Rows are points. The last column is the point's height on a tilted bowl or saddle (a function of degree 2), plus a little noise. Along how many of its main directions does it bend up, bend down or stay straight?

Points, 18 rows:
[[ -8 -40  -2  32]
 [-25 -14  -7  30]
 [ 37  24   3  -6]
 [ -6 -28  31  20]
 [ -4 -23 -19  27]
 [-39  40  23  50]
 [-16  -1 -39  27]
 [ 68 -14 -70 -19]
 [-25 -59 -14  40]
 [-23 -34  14  27]
 [ -4  68  21  38]
 [-51  38  38  53]
 [ 12  41  33  17]
 [  0  -6 -18  21]
 [-35 -43  31  20]
 [ 10  -1  18  15]
 [ -9 -15   9  24]
 [-44   0 -35  39]]
Directions: 1 up, 1 down, 1 straight

Points, 23 rows:
[[-40  10 -25  55  11]
 [ 15  35  27  10   3]
 [  6  -7  35  15  12]
 [  3 -54 -24 -40 -48]
 [ 10   9  42  17  19]
 [ 12  -1 -31 -29  -9]
 [ 46  21  35  14  14]
 [ 27  20  -6  18  -2]
 [ 36 -54   5  32  47]
 [  6   6   1   4  -7]
 [-65 -38   6  22 -34]
 [ -7  15 -44  30   4]
 [ 30   0 -47  -2  10]
 [  5 -19 -45  50  39]
 [-48 -41  -9  36  -4]
 [ -1  82   0 -16 -13]
 [ 11 -28  17 -16 -28]
 [ 17  42 -29 -13 -13]
 [  1 -13   0 -25 -29]
 [-24  43  37  11  10]
 [ 19 -25  40  60  85]
 [-30  37  28  28  12]
 [ 15 -70 -21  46  61]]
Directions: 2 up, 1 down, 1 straight

Points (24 x 5):
[[-22  51  57 -10  24]
 [  7 -17   9  -4 -22]
 [ 32 -10   9 -17 -33]
 [ 48  16 -34  -1  15]
 [-42  24 -28 -62  46]
 [-12  21  14  -8   4]
 [-51  -6 -11 -19  17]
 [ 12 -72  29 -13 -28]
 [  7 -21 -10 -71 -37]
 [-10   5  36 -14 -17]
 [ 29  48 -40  -6  49]
 [-33  23  30   6  16]
 [  3 -43   5  -7 -26]
 [ 27   8  -5  11   4]
 [-11 -60  55   0 -20]
 [  6  45 -24 -85  24]
 [ 45 -40  21   6 -24]
 [  8  27   9  -6   3]
 [-42 -31  -2  41  16]
 [-30  42 -33  50  82]
 [ 23  35 -35  18  49]
 [ 17 -21 -14  15  -2]
 [  7  14  45 -39 -28]
 [ 25 -27 -27  12  -3]]
Directions: 2 up, 0 down, 2 straight

Points, 39 rows:
[[  9 -20 -19 -63   8  58  57]
 [-44 -24  12  -5 -13 -18 -19]
 [-19  -2   7 -22  33 -21   4]
 [-42 -35 -21 -81 -15  -8  29]
 [ 33   4  10  43  -4  26  16]
 [ 38 -24 -20 -33   4  17  51]
 [ 32  -1 -52   1  17 -46  51]
 [ -2   9  22  18 -22 -44  -4]
 [ 46  19  22  13  -4 -11  21]
 [-39 -26 -39  44  12  25  12]
 [ 37  32 -41  11   9 -44  47]
 [-54 -26 -80  43 -37 -64  34]
 [ -5  47  -2   8  -6  -2   3]
 [ -8   1   6   8 -11  -3  -9]
 [-56  57   4  63 -30   9   0]
 [ 79 -24 -10  34  26  19  62]
 [ -2   3   0  11  -5  34   1]
 [  2 -24 -37  -9 -27   6  19]
 [ -5  -3  20 -52  80 -13  41]
 [-11 -13 -45 -42   7   7  34]
 [-28 -20  29 -12  21  18 -10]
 [ 10   6  14 -73  31 -35  57]
 [-16  18 -12 -29   0 -23  10]
 [  4 -38   9 -22  24  23  19]
 [-43  15  53  -9   3  -6 -20]
 [ 35 -36  11   1  32   2  25]
 [-40   2 -38  -5  27   4   8]
 [  0  25  38   5 -30 -42   1]
 [ 24  22 -10  -1 -38 -18  17]
 [-33  39 -37   1  58 -18  22]
 [  2 -48   0  25   7  11   9]
 [ 12  68 -27  22  19 -39  37]
 [  7  -2 -19 -12  35   3  22]
 [ -3 -18 -58 -39  37 -17  54]
 [ 18  56 -69  35   7 -16  50]
 [  2   0 -35 -49 -51  25  25]
 [  1  10 -48   4   4 -19  22]
 [-17  40  40   8  31 -11  -4]
 [ -4 -26 -24  80 -67 -56  31]]
Directions: 5 up, 0 down, 1 straight

Points (42 x 7):
[[  6  22  36  -2 -26 -16 -17]
 [-27  39 -29 -10 -29  -8 -47]
 [-25  18  -1  21   0 -23 -30]
 [ 34  48   2  -9  -9 -61 -37]
 [ 12 -24 -15  -3 -30 -31 -34]
 [ 10  28   0 -18  43 -33 -20]
 [ -5  -7   9  25  20 -16 -15]
 [ -8   8 -21 -42   3  26 -15]
 [  6  27 -17  49   5  20 -26]
 [ -3  12 -32 -40  49 -20 -21]
 [-30 -31  34   4 -25 -37 -42]
 [-37  27  19  16 -41  43 -32]
 [ 11  37  15  36  26  -4 -12]
 [ -1   6 -28 -75  23   6 -27]
 [ -8 -27 -20 -25 -13  -1 -22]
 [-13 -31  -4  31 -23 -10 -37]
 [-13  11 -10 -32  15 -23 -20]
 [-27 -23  -6   1  26  -2  -8]
 [-31  32 -32 -52  22  -4 -33]
 [  6  65   6  18  15  33  -6]
 [ -8  20 -17  -8  17  -6 -14]
 [ 63  95  -9 -30  -5 -27 -51]
 [ 22  66 -33  43  36 -22 -54]
 [  0  -5 -24 -28 -31 -12 -32]
 [-12 -10  33 -66 -38  -9 -45]
 [ 32   6   0  -1  29   5  -5]
 [-20 -31   1  14  41 -30 -20]
 [ 28  15  30  29 -24 -30 -26]
 [ -6  -1 -12  -9   8  26  -4]
 [ 10 -26  33 -42 -16   8 -21]
 [ 19  25 -25  11   6   6 -20]
 [-22 -51 -21  27 -32 -22 -52]
 [-15 -64  81  39   4  -9 -47]
 [ 11  22 -37 -17 -12 -20 -33]
 [ -9  22 -38  16  30  36 -11]
 [-50   3 -26 -17   6 -18 -33]
 [ 28   7  34 -55  -3 -31 -28]
 [-61  -9  -7 -62   4 -19 -45]
 [ 10  10  41  58   2 -41 -38]
 [-29  28  -9   7  -1 -24 -32]
 [-21  25  15  43   3 -11 -27]
 [ 49  24 -11 -35  13  42 -16]]
Directions: 0 up, 4 down, 2 straight

Points, 40 rows:
[[ -6 -13   4 -14 -10  -6  -2]
 [ -4  37  11  21 -40  -1  34]
 [ 42  40 -50  27  21 -14  26]
 [  1   3 -43 -26  21 -16 -13]
 [  6  11 -33  10   2  18  12]
 [ 14  10  -4  -2 -41  -1  20]
 [ 32 -74  -7 -22 -10  31  43]
 [-46 -36   6  -7  81 -19  -4]
 [ 46  -6 -13 -24 -44  -7  25]
 [-11  11 -20  20 -49 -15  30]
 [  1  16  10  16 -41 -25  29]
 [-17 -20  22 -89  -6  -2  -1]
 [ -9  49  19   0 -36 -13  26]
 [ 70 -24  44   2 -17  18  60]
 [-49 -19 -12 -13   6 -27 -23]
 [ 16   4 -28  43  20  16  26]
 [-28  -3  43   2 -54 -28  31]
 [-25 -53  48  17 -25  33  54]
 [-33 -20   7 -43 -13 -40 -19]
 [ -4 -24 -13  16 -16  -5   9]
 [ 28  25 -55  -8  61 -12   8]
 [ 30  -7 -46  32 -54 -65  41]
 [-10 -11   2  -3   0 -73  -5]
 [ 12  50 -28  46 -61  38  78]
 [ 27 -24 -30 -17  32 -33 -14]
 [ 23 -29 -30 -33  31  -1  -7]
 [  3  37  20   9  12   2  15]
 [-17  21 -30  48 -24 -46  39]
 [ 11 -10  30  -3  26  26  20]
 [ 39 -72  54 -22  28 -49  51]
 [ 40  24  26 -31   4 -40  14]
 [-26  14  22  -5  26  19   2]
 [-28  11 -19   4 -23 -12   5]
 [ 39  38  31 -61  25  -7  15]
 [ 32  32   8  17 -40  58  47]
 [ 44 -31  -2  49  18 -13  32]
 [ 47 -15 -18  22  22  26  25]
 [  0 -18  34 -34 -38  33  28]
 [  6   5 -74   2 -40 -50  26]
 [ -8   9  33  13 -59 -36  44]]
Directions: 4 up, 0 down, 2 straight

Points:
[[  8  13 -55 -28   6   3   9  14 -35]
 [ 21  16 -43  12 -28 -19   7  -3 -42]
 [ -5   8 -30  14   9  -4  29  28  -5]
 [-23 -23 -40 -14  41  19  17   3  -6]
 [ -6 -33   3  53  27  15  14  -9  24]
 [ 11  18  41  34 -12  10  36 -35  14]
 [ 23 -29 -15   9 -36  20  -4  28 -40]
 [  2   6 -30  -4   3  16   8 -42 -23]
 [-18   9  11   8 -39  11  10  48 -15]
 [ 37  19  32   8   1   3 -16 -22 -22]
 [  5 -13 -23 -23 -10  51  -6  42 -20]
 [ 36  28 -60  13  13  -3 -13  -3 -67]
 [ -3 -25  19   5   4  -3   0  16   1]
 [ 12 -16 -30  69 -33  10  25  -7 -37]
 [ 11  21  11 -13 -41  -3  11 -35 -23]
 [ 53  -8 -28  43 -11 -29 -27  23 -55]
 [ -7   0 -39  -1  -2  17  -9  46 -22]
 [  3   1  -7  29 -36  12   8 -16 -28]
 [ -3  21  28  -4  -6 -44 -15   4 -18]
 [  2  -2  39  20   0  -9 -16 -52 -11]
 [ -6 -56  15  48  40  16  34   1  48]
 [ 32  31  17   7  -6  26 -89  73 -76]
 [-16 -59  29 -18 -27 -51  13 -11 -24]
 [-20  13 -39 -14 -69  49  13   0 -46]
 [ -3 -36  17  -5  23  14  46  18  19]
 [ 18 -33  -8  -5   1  69 -20   1 -40]
 [-30  -5 -42  -2 -11 -35   9  24 -36]
 [ 36  47   2  32  14  18  12  21 -11]
 [ 46   6   4 -30 -55  -4  83  12 -38]
 [ 10 -19  -7  21   7  46 -21   4 -28]
 [-16  30  22 -51 -39  27   5  -5 -20]
 [ 11  17   8   4 -32  35  -5 -35 -36]
 [-12  13 -34  11 -54 -12 -48   0 -66]
 [ 30 -50  11 -30  26 -27 -16  23 -27]
 [ -3  13  47 -13   9 -37   1 -11  -3]
 [-27 -36  -2  26  41 -19  16 -15  27]
 [-52   9  -7   1  22  35  21  10   9]
 [ 18  23 -38  -2  16  27  17 -22 -31]
 [-16 -20  17  -9   3  27 -29  52 -14]
 [-18  36   4 -40  10 -38  -2 -44 -25]
 [ 18   4  20 -25  -6  29 -24   4 -21]
 [ -9 -23  -6   0 -10 -11  26   9  -2]
 [ 24 -31   9  24 -17  -6 -13   4 -22]
 [ 35 -22  42  24   9  26  -2  14  -8]
 [ 40  -8 -20  43 -12  30  44  27 -12]
 [  2  -4  -8  14 -41  15 -42   9 -49]
 [ -4  51 -39 -19  15 -42  -4  29 -45]
 [-29 -14 -38  61  -5 -24  36  15 -14]
 [ -8  24 -41   1  13  -7 -33   2 -39]
 [  9  19 -32  15  78  25  -6  35 -19]
 [ 30   9  -5  18  35 -23 -19   9 -15]
 [-15  38  11   7  33  23 -17 -37 -20]
 [  0 -30   7 -20  51 -50  24  29   2]
 [  2  19 -15 -12  18  47 -21   4 -18]
 [ 23 -31 -11  -3  44 -26  24 -35  13]
 [-15  26  -4 -43  22 -19 -44  -4 -21]
 [ 29  37 -19 -20  20 -30 -28 -16 -42]
 [-14  19  13 -34 -38 -38  11  19 -23]
 [-20  11  -6 -33  61  45 -65 -19 -14]
 [ 18  95  -7  23  20   7  11  38 -38]
 [ 15  -3 -26 -39  -1  41 -18 -11 -21]
 [-10   1 -43  38 -15  -4  45 -32 -25]
 [ 32  42  17  -8 -71 -23  52  -3 -26]]
Directions: 1 up, 5 down, 2 straight

Points:
[[ 15 -38 -49  -7  11 -41 -62  42 -61]
 [ 19  -1  30   1  28  17 -27 -54 -11]
 [ 48  85  15 -14  -9  19 -21 -55  23]
 [-32   4 -68  35 -13  -6  93   7 -21]
 [-22 -76 -10   3  41  11  20 -25 -51]
 [-17 -47  38  -7  -8   7  28 -14 -31]
 [-15  -7  -6 -28  17  23  18  16 -17]
 [ 10  10 -23 -10  36  58  15   1 -27]
 [ 45 -52 -31  -9   3  28 -20 -40 -51]
 [-26  -4 -42  27 -10  17 -32 -22 -28]
 [-49  26  10   4   6  -7  50 -10 -16]
 [ 19  22  31 -25 -53   9  26  16 -25]
 [-14 -31  25 -33   5 -15  15  -8 -25]
 [ 19  68  -8 -11  46   0 -19  55 -31]
 [ 69  10 -19 -38  15 -22 -23 -21   5]
 [ 46   9  37 -30 -16  -6  21  -7 -12]
 [-27 -50  39  17 -33 -19  50  30 -33]
 [ -5 -49  14 -19 -35  44 -25  26 -42]
 [-39  38  19  22  53  68  45  -3 -33]
 [  9 -62 -29  27 -24   0  -7  29 -34]
 [ 13  35  35 -27  13 -41 -27  47 -24]
 [ 33  62   8  -9   3  26 -26 -47  10]
 [ 27 -14 -18 -33 -37  36 -25  10 -50]
 [-19 -35  -7  28 -33 -20  31  21 -19]
 [ 28 -11   8   4   1 -76 -11 -56   2]
 [-34   1  -6 -61  -6 -50  19  54 -50]
 [  8   0  -8  -5   0  -6  -4 -25   1]
 [  3 -28 -34  23  -6  46 -51  20 -50]
 [ 45   2   8   5 -21  46 -38  26 -44]
 [ 18 -29 -20  -3 -16  12 -48 -40 -38]
 [-10   6 -21   2  -7  15  13 -17  -4]
 [  7  25  20  46  17 -57 -50 -16 -19]
 [ -1 -38  -5  25  50 -27  14 -19 -20]
 [ -1 -21  32   6 -30 -57  47 -24 -27]
 [ 26  20  -1  15 -17  31  -9 -35  -6]
 [ 18  16  53  -1 -17  79 -11  16 -30]
 [  6  11  14  62 -46 -18 -20  65 -31]
 [-36  -2  -9  72  -7  -6  31 -28 -28]
 [ 28 -17  21  10 -52   9 -30 -16 -37]
 [ -1   3  -4  11  20   8 -18 -18  -4]
 [-20 -19  17 -30  -9  -2 -15   5 -17]
 [-31  -7 -69 -38 -54 -16   7  21 -48]
 [-11 -43  14  22   8  47  38  -2 -30]
 [-11 -20  59 -56  -9  -1 -34  -8 -30]
 [ 11 -21 -13   2  24  42  24 -44 -27]
 [-50  44 -47 -48 -32   5  17  12 -33]
 [ 23 -25 -10  30  57  33 -44   8 -34]
 [-35  27  38  10  -1  -8   0 -28  -3]
 [ 22  15   8 -34  26 -16   3  61 -23]
 [ 32  -9  16  -1 -28  -7 -17  44 -23]
 [-20  16  37  62  23  43  34  -5 -25]
 [ 20 -24 -52  23  18  26 -13 -32 -27]
 [-27  19   3  46  34  21  61 -15 -29]
 [-36  52   0 -42  19 -20 -17  -4 -12]
 [ 45  -3 -20   7  14  40 -57 -18 -42]
 [-42 -43 -18  53 -30  43 -64 -60 -73]
 [-11 -38  -8  32 -13 -39 -26   9 -22]
 [ -5 -49  16  33  -2  42 -13   5 -20]
 [ 53  -6 -41  -4  45 -59   2  52 -10]
 [ -2  33   5  -2 -15 -29  -5  17  -1]
 [ -9  39  28   5 -12 -75  40 -61   4]
 [-36 -29 -22 -45  18   8 -10  48 -39]
 [ 19  -1 -29   4  20   6 -28   8 -15]]
Directions: 1 up, 6 down, 1 straight

Points (68 x 9):
[[ 20  13 -37 -33   9 -47 -23   9   0]
 [-61   2  47  18 -21   3 -31 -14   6]
 [ -6  61  35  28  25 -20  42  40  38]
 [ -2 -11 -49  -4 -49  50 -24  -6 -35]
 [-23   5   8  29 -36 -49 -25  15   2]
 [ 22 -34  21  57  24  10  40  30 -32]
 [-24  11 -40  28 -12  25 -25 -14   2]
 [ -4  20  -7  12  -8 -30 -12  24  17]
 [  7 -15  11 -30   7 -11 -11   1   0]
 [ 44 -19   6 -55  42 -26 -28 -32  -3]
 [-13 -34 -54  -1 -33 -26  45   4 -11]
 [-13 -30 -32  21  24   6  25 -38   9]
 [ 22  -3 -19  17  17  25 -12  28  -1]
 [-49 -14 -25 -18  -4   9  -9 -27  -9]
 [-27  -3 -21  10 -10  22 -18  14 -11]
 [ 13  47   9 -42 -45 -56 -21   8  -6]
 [-43  52 -50 -20   8 -18  43 -64 -10]
 [-27 -16   2  32  55  -5 -32 -17  56]
 [ 14  45  23 -16 -20 -29  18   6  15]
 [  0  53 -14  19 -14 -31 -62 -35  52]
 [ 37  48 -24 -51 -27 -17 -16 -22 -37]
 [ 40  35 -47 -17   1  71  14  -6 -76]
 [ 15 -24   7 -23 -16 -25  -8  43   2]
 [ 27  38 -10  26  37   3 -29  -9  43]
 [-16  11  24 -27 -11 -21  18  43   5]
 [-19  20   3 -19  67  23  49  17 -12]
 [ 35 -20   2   6  15  21  -8  17 -12]
 [ 95 -59  53 -19 -11  32  14 -23 -30]
 [ 18 -17   4  17 -34  -9  -9  32  -5]
 [-16  -2 -34   6   5  23  26  38 -14]
 [ 12 -25 -24   1  29  49 -60   3  -2]
 [-50 -23  52 -58  51   6 -17  36 -32]
 [ 52  -8  -7 -12  -9 -31 -56  29   2]
 [ 28   8 -14 -30   0 -14 -41  31   6]
 [  3  16  -8 -20  57  28 -10  10   1]
 [ 47 -15  10  52  34  20  13  66 -28]
 [-31  21 -26 -42  35 -32 -30  24  25]
 [ -8 -15  -7  19   5  13  40 -31   0]
 [ -8  20   7  73  17   3 -50 -33  95]
 [  2  37 -13 -13 -19 -14  10   0  -2]
 [ 53 -22  16 -20  -9   4  -1  17  -4]
 [-25  22  -6  21  42 -13 -48  21  63]
 [ -1 -30  13  -4   3  36 -36  -2 -23]
 [-19 -23  27 -54  15 -15  11 -40  18]
 [ 30  -9   9  19  -6  16 -17   9  -7]
 [  8 -48 -22  31   2  28 -52  13  -7]
 [  2   0  12  -7   6 -19 -25 -10  15]
 [ -2  -9   3  15  54 -20  26  40  11]
 [-12 -23  16 -39   2   4 -14 -15  -4]
 [-32  38 -17  42  37  -7   3  27  55]
 [  7  -5  19  -4   3   3   5  39  -9]
 [-57  80 -64 -31  -9 -51 -28 -72  -9]
 [-18 -14 -55 -40   6 -24  40  64  12]
 [ 34 -40 -25  51   3  18  32 -15  -9]
 [-37 -13 -56 -19   6  27   2  -7 -21]
 [ 31 -31   0  -2  62  19  -6 -27  -5]
 [ 17   6   2   2 -10  13   6  29  -8]
 [ 42 -40   6  18   2 -16  -6 -53  -1]
 [ -3  14  18  47  -6 -37  20 -26  47]
 [-21  -2 -16  33 -39 -18 -57 -15   2]
 [ 35  38 -30 -19  18  23  -9  -4 -21]
 [ -7  38  -9   8  -4   2  11  13   4]
 [  8  44  59  18  29  34   6  14   2]
 [-17   6 -11 -10   4  14  16  21  -8]
 [-24 -24   3 -43  19  11  30  54 -14]
 [-17   6  -5 -24 -13   2  24 -50   2]
 [-12  16   3 -26  35 -15 -31  35  21]
 [  3 -13  -8  45 -12  28  10   8 -14]]
Directions: 2 up, 3 down, 3 straight

Points, 67 rows:
[[ 23   2 -21 -25  56 -39 -33 -31 -32]
 [-56  18  22  56  22 -12  13  18   8]
 [ -6  11  16   4 -36  33 -28  36 -18]
 [-47 -26  21 -12  24  -4 -15   6   8]
 [ -8  20 -18 -16  11  50  -3  36  -9]
 [-20 -36 -36 -34  35 -19  -9 -11  -1]
 [ 36   1  36 -17  -5 -56  60   4   4]
 [-39  33  61 -15  -5  17  15 -18  -4]
 [ -3 -31  18 -49 -28  21  42  16   6]
 [ -1  46 -23  22 -13  16   5  -7  -8]
 [-54 -15 -73 -16  -9   1  34 -29  -5]
 [-25  34 -24  26  21  26  23 -41  -1]
 [ 32  28  23  22 -31 -37 -28  60 -59]
 [-17  14  45 -26 -33 -21  34 -12   3]
 [ 61  13 -11  37   1 -50 -13  41 -51]
 [  7 -23  -5   5 -22  -5  -8 -52 -26]
 [ -8   5 -54  30   0  -4  -1  34   0]
 [  5  26   6  11 -22  22   2 -25 -12]
 [-16  43 -22  41  38  37  10 -22  -8]
 [  3 -13 -18   0  25  21  -1  57 -10]
 [-17  26  14 -14  63  16 -45 -32 -55]
 [-32 -44  44 -39  -9 -94  17 -35 -22]
 [ 69  12   7 -68 -15  -5   0 -57 -67]
 [  9 -32 -17  35  33 -27 -16   8  -1]
 [ 46 -61 -58  -7 -29  -9  57 -20 -52]
 [ 22 -36 -29   2 -53  11  -9  -1 -34]
 [ 32  22  -3 -20  -2  46  15  29 -20]
 [ -9  39  -3  19  27   3  29 -18   3]
 [ 62 -58   9 -37  27  30  -1 -32 -70]
 [-36 -23  34  22   0  18  45  29  34]
 [-27   7  42 -35  53  22  23  42  12]
 [ 34 -46  51  23  26 -32 -10  15 -11]
 [ 25 -30   2 -14   2  17   8 -28 -18]
 [ 13 -35   2  50  20  -2 -29  37 -19]
 [ -1 -18  22 -30  28  -3 -35 -13 -23]
 [-10  16 -38 -29  37  12  37   3  -5]
 [ 13 -30  17 -30  -7   7  11  21   2]
 [ 56  32 -40  -1  26 -35  95   0 -45]
 [-40 -35   8  13  12  56 -17  -7 -13]
 [-17 -49   0 -10 -39  28 -21  15 -19]
 [-21   8  22  -8  25 -15  10 -33   0]
 [ 18  34  13   6  34  18 -14 -48 -40]
 [ -1 -12  -8  22 -26 -26  21 -33  -1]
 [  9  12   7 -41 -69 -60  52 -44 -50]
 [ 21 -30  33 -19 -11  60 -15  -1 -45]
 [ 15 -13  27 -90   3  46   6  15 -25]
 [-40   4 -63 -74  -5  20  -8  46 -12]
 [-12 -14  10 -14  -7  30   6 -59 -28]
 [-17 -27 -23 -11   8   9 -15  21   2]
 [ 24 -21  45  16  10  19 -75  31 -92]
 [-37  24  -6  -6  50 -18 -34   9 -16]
 [ 26   4 -27 -41   5  28  42  63 -28]
 [-22 -52  16  23 -15 -15 -26   5  -7]
 [-11 -60  46 -11 -35  60  30 -31 -40]
 [ 14  66 -16  22  25 -71 -47 -14 -80]
 [ 28 -38 -18 -53  -7  29  -2  15 -40]
 [-63   3 -21  38  19  33   5 -18  16]
 [  6 -15   8  -3 -20  63  -5   1 -23]
 [-37  21  43 -17 -39  14  -6  -4  -5]
 [ -5   7 -59  29  34 -16  24  92 -39]
 [ 12 -55 -22 -26  -4  16  32 -22 -23]
 [  8  25 -30  -4 -52   7  32  38 -10]
 [ 50  29  42 -39 -50 -19  -1  24 -37]
 [-36  62 -29  45 -14   8  17  28   0]
 [ 25  22  32 -14   4  46  25  -1  -2]
 [-42 -39 -40 -10  18 -17  20  -5  14]
 [  7  15   6  -4  52  15  16  29  -4]]
Directions: 0 up, 5 down, 3 straight
